Each row of a before or after table is a point. One or more steps were done to the points. Then noise was added and the rows were shuffled. The steps act on columns, c1 being the first. Name the steps. A step turns or swaps two columns, mirrors them in a line or flattens them onto one, adds a multiple of one to another, or multiplies or shifts one. Angles are multiples of 10 degrees, from the lower column toward the higher: turns from -170 to 170, lines from 10 to 170 but not 90. Use the fewest steps. Two steps may share a column if one is a turn and the other turns, adds or multiplies; they go together, in the order done. Otherwise the lowest column goes first.

Before (11 x 3)
|  -6 |  50 |   3 |
|  16 | -17 |  11 |
| -17 | -18 |  51 |
| -19 | -23 |   2 |
| -21 |  -9 |  -1 |
|  -3 |  -8 |  15 |
| -22 | -26 |   0 |
| -15 | -12 |  39 |
|  15 | -31 |  -5 |
|   1 |  20 |  -2 |
| -26 | -31 |  -5 |
After (11 x 3)
|   0 |  -8 |  16 |
|  33 | -17 |  -1 |
| -14 | -18 |  59 |
| -15 | -12 |  47 |
| -10 |  49 |   7 |
| -41 | -26 |  15 |
| -35 | -23 |  15 |
|  26 | -30 | -14 |
| -40 |  -9 |  14 |
|   1 |  21 |  -3 |
| -51 | -31 |  14 |
Steps: multiply c1 by 2; turn c1 and c3 by -20 degrees

Before (14 x 8)
|  23 | -27 |  37 | -14 |  28 |   0 | -17 | -26 |
|  -6 |  -4 |  48 |  24 | -14 |  15 |  -6 |   3 |
|  30 |  11 | -16 | -30 |  -1 | -11 |  11 |   6 |
|   3 | -47 |  -1 | -52 |  -7 | -24 | -13 |  13 |
|  18 |   9 |   7 | -55 |  40 |  24 |  27 |  -4 |
| -13 |  39 |  24 |   2 |  23 |  36 |  -8 | -31 |
|  -8 |  19 |   0 | -11 | -40 | -23 |  21 |  42 |
| -10 |  20 |  -8 | -53 |  17 | -26 | -25 |  24 |
|  26 |  56 |   3 |  -4 | -29 |  22 | -14 |  37 |
| -33 |  -5 |  -5 |  -9 | -42 |  -3 | -25 |  16 |
|  -9 | -35 |   3 |  31 |  17 | -40 | -15 | -19 |
| -16 |   1 |  33 | -44 |   6 |  -8 |  13 | -30 |
| -34 |   3 | -16 | -18 | -41 | -17 | -48 | -26 |
| -58 |  36 |  34 | -22 |  42 |  23 |  27 |  19 |
After (14 x 8)
|  32 |   2 | -17 | -34 |  -1 | -24 |   9 | -12 |
| -10 | -51 |   6 |  34 |  17 | -18 | -18 |  -5 |
| -39 |  -1 |  -8 | -10 | -40 |   0 | -21 |  11 |
|  21 | -20 |  48 | -14 |  28 |  25 | -15 | -19 |
|  -6 |   7 |  48 |  28 | -15 |  22 | -10 |  27 |
|  24 |  60 |  -7 |  -4 | -29 | -26 | -15 |  36 |
| -57 |  48 |  25 | -20 |  45 | -11 |  30 |  20 |
|  -9 |  52 |  32 |  -4 |  24 |   1 |  -7 | -20 |
| -16 |  -6 |  42 | -44 |   5 | -11 |  12 | -32 |
| -10 |  -2 |  -9 | -54 |  17 | -60 | -23 |   9 |
|   7 | -47 |   2 | -49 | -15 |  14 | -13 |  -3 |
|  18 |  22 |  15 | -58 |  39 |  22 |  25 | -16 |
| -10 |   2 | -12 | -13 | -38 | -55 |  24 |  34 |
| -36 |  -7 |  -5 | -19 | -37 | -23 | -43 | -36 |
Steps: turn c2 and c6 by -40 degrees; multiply c6 by 1.6; add 0.3 times c4 to c8; turn c3 and c8 by 20 degrees

Before (11 x 11)
|   3 |  25 |  12 | -13 |  38 | -17 | -14 |  26 | -27 |  19 |  12 |
|  58 |  16 |   8 |  11 |  -9 |  13 |  -6 |  21 | -10 |   9 |  -4 |
|   7 |  13 |  -2 | -17 | -11 |  -7 | -19 |  17 |   9 |  21 | -10 |
|  -3 |  40 |  24 |  26 | -11 |  10 |  14 |  12 |  15 |   2 |   6 |
|  -3 | -15 | -15 |  24 |  21 | -20 |  31 |  12 |  -6 |   2 | -15 |
|  -1 |  32 |  15 |  -4 |  25 |  -2 |   6 | -12 |  23 |  21 |  -1 |
|  32 |  30 |  17 |  25 |  17 |  26 | -25 |  21 |   0 |   3 | -14 |
|  23 |   1 | -38 |  20 |  34 |  21 |  20 |  10 |   5 |  16 |   6 |
|   0 |  14 | -15 |   8 |  -7 |  20 | -17 | -12 | -25 | -16 |   9 |
|  14 |  -4 | -17 |   8 |  12 |  17 |  16 |   9 |  23 | -26 | -11 |
| -13 |  -6 |  -9 |   3 |  21 |  17 |  42 |   2 |   8 |  14 |  -9 |
After (11 x 11)
|  -3 | -24 | -12 |  23 |  -6 |   0 |  24 | -13 |  12 | -33 |   2 |
|  14 | -11 | -17 |  11 |  -8 | -19 | -14 |  10 |  -4 |  24 |   4 |
| -14 | -34 | -21 |  22 |   7 | -18 | -25 |   3 |   3 | -14 |   4 |
|  23 | -17 | -49 |  -8 |  20 | -17 | -12 |  10 | -22 |  -2 | -13 |
|   1 |   9 |  -1 | -22 |   3 | -18 |  19 | -13 | -17 |  24 | -14 |
|  -4 | -20 | -26 |   4 |   4 |  16 | -28 |  11 | -24 |  -1 |  24 |
|  57 |  -4 |   9 | -62 |   1 | -15 |  14 |  19 | -32 |  -9 |  -2 |
|   5 |  -2 | -27 | -32 | -11 |  20 |  29 |  26 |   0 | -36 |  -5 |
|  34 |   8 |  -7 | -23 | -17 | -31 |  37 |  21 | -35 | -19 |   7 |
|  -4 | -31 |  24 |  25 | -11 |  -8 |  26 |  11 | -17 | -10 | -10 |
|   8 |   9 |   8 |  -4 |  20 |   3 |  21 |  18 |  16 | -10 |  11 |
Steps: add -1 times c1 to c9; turn c4 and c9 by -70 degrees; turn c2 and c7 by 120 degrees; turn c3 and c5 by 60 degrees; turn c5 and c10 by -140 degrees; turn c6 and c11 by -160 degrees

Before (14 x 18)
|   3 |  20 |   6 | -21 | -27 |  35 |   2 |  -2 | -28 | -39 |  -4 |   2 | -18 |  20 | -22 |   5 |  15 |  14 |
| -16 | -21 |   8 |  17 | -32 |  -3 |   6 | -21 |   7 |  32 | -25 | -35 |   6 | -19 | -11 | -24 |   8 |   6 |
|   1 |  -4 |  27 | -21 | -21 |  38 | -19 |  -1 | -36 |  -5 |   6 |  19 |  -2 |  33 | -17 |   2 | -22 |  16 |
| -32 |  -1 |   8 |  22 | -15 |  22 |  12 | -19 |  18 |  13 | -33 | -19 |  -4 | -24 |   0 | -47 | -26 | -16 |
| -34 | -24 |   4 |  12 |  -5 |  -5 |  33 |  -8 |  20 |   0 | -12 |  -2 |  -5 |  -9 | -26 | -18 | -13 |   5 |
|  11 |  12 |  -9 | -30 | -19 |  37 |   9 | -12 | -12 | -18 | -25 |   4 |  21 |  37 | -18 |   9 | -19 |   9 |
|  20 | -37 | -34 |  15 |  -4 |   2 | -33 |  11 | -17 |  -9 | -13 | -37 |  -9 |  -9 |  11 | -16 |   9 | -12 |
|   6 |  15 |  17 |  -4 | -33 |  30 | -10 |  13 | -11 | -28 | -12 |   2 |   8 |  13 | -37 |  29 | -20 |   1 |
|  -8 | -16 |   9 |  22 | -27 |  18 |  11 | -14 |  11 |  -3 |   0 |   2 |  26 |  -4 | -21 | -38 |   5 | -15 |
|  14 |  24 |  12 |  -8 | -13 |   7 |  -7 |  -3 | -42 | -14 | -11 |  28 |   8 |  15 |  -3 |  16 |  -4 |   2 |
|  11 | -43 | -17 |  -5 | -11 |  13 | -34 |   7 | -14 | -23 | -20 | -27 |  13 | -45 |  40 | -12 |  10 |  22 |
| -42 | -19 | -13 |  20 | -48 |  15 |  25 |  -2 | -11 |   9 | -27 |   0 |   9 | -13 | -19 | -30 | -14 | -10 |
|   1 |  22 |   1 | -21 | -44 |  23 |   9 | -17 | -23 | -32 |  23 |   0 |   5 |  28 | -10 |  23 | -30 |  -6 |
| -23 | -18 | -10 |  -5 | -14 |  21 |  -7 | -28 |  -4 |  15 | -15 |   2 |   3 | -35 | -27 | -17 |  -4 | -14 |
After (14 x 18)
| -16 | -22 |  34 |  16 | -25 |   6 |   4 | -23 | -14 |   0 |  -1 | -57 |   6 | -15 |  19 |  -4 |  22 |  13 |
|   6 |  15 | -25 |  -5 | -28 |  20 |  -8 |  12 |   7 | -22 |  20 |   3 |   8 |  14 |  41 |  -4 |  -8 |  11 |
|  13 |  23 | -11 |  -5 | -13 |   0 |  -8 |  -3 |  -8 | -16 |   8 |  48 |   7 |  44 |   8 |   0 |   7 |   6 |
|  13 | -45 | -25 |  -7 |   1 |  14 | -33 |   5 | -44 |  14 |   1 | -44 |  10 | -10 | -31 |  -4 |  33 |  16 |
| -41 | -20 |   7 |  17 | -49 |  24 |  23 |  -2 | -17 |  14 |  20 |  -2 |   8 |   4 |  27 |  -8 |  14 |  10 |
| -30 |   1 |  16 |  24 | -19 |  34 |  12 | -19 | -11 |  -6 |  35 | -29 |  -3 | -28 |  11 | -14 |  20 |  -5 |
| -32 | -25 |   2 |  12 |  -1 |   2 |  32 |  -7 |   4 |  -3 |  11 |  -5 |  -6 | -21 |  29 |   0 |  -1 |   5 |
|   9 |  12 | -17 | -30 | -13 |  32 |   9 | -11 |  28 |   5 |  23 |   7 |  22 |  27 |  26 | -11 |   8 |  13 |
|   4 |  23 | -29 | -20 | -41 |  12 |   9 | -16 |  12 |  -8 |  19 |  -1 |   6 |  33 |   3 |  -4 | -35 |  12 |
| -21 | -15 |  16 |  -6 | -19 |  24 |  -9 | -27 | -33 |  12 |   3 |   2 |   3 | -14 |  31 |  -9 |   3 |  -5 |
|  17 | -36 | -14 |  16 | -10 |   5 | -35 |   8 | -18 |  32 |  -1 | -61 | -11 |  11 |  -6 |  -5 |  17 |  -7 |
|  -7 | -16 |   1 |  24 | -31 |  28 |  11 | -15 |   3 |  -9 |  -7 |   4 |  25 | -12 |  19 | -10 |  -4 |  -2 |
|   0 |  -6 |   0 | -20 | -10 |  32 | -17 |   0 |  10 | -27 |  19 |  30 |  -2 |  46 |  14 |  -9 | -20 |  21 |
|   3 |  20 | -39 | -18 | -15 |  29 |   4 |  -4 |   3 | -14 | -15 |   5 | -19 |  33 |  22 | -12 |   1 |  20 |
Steps: turn c3 and c10 by -80 degrees; turn c5 and c18 by -30 degrees; multiply c18 by 0.7; flatten c6 and c16 onto the line at 160 degrees; turn c9 and c14 by -60 degrees; turn c11 and c15 by -160 degrees; turn c11 and c17 by 70 degrees; multiply c12 by 1.6
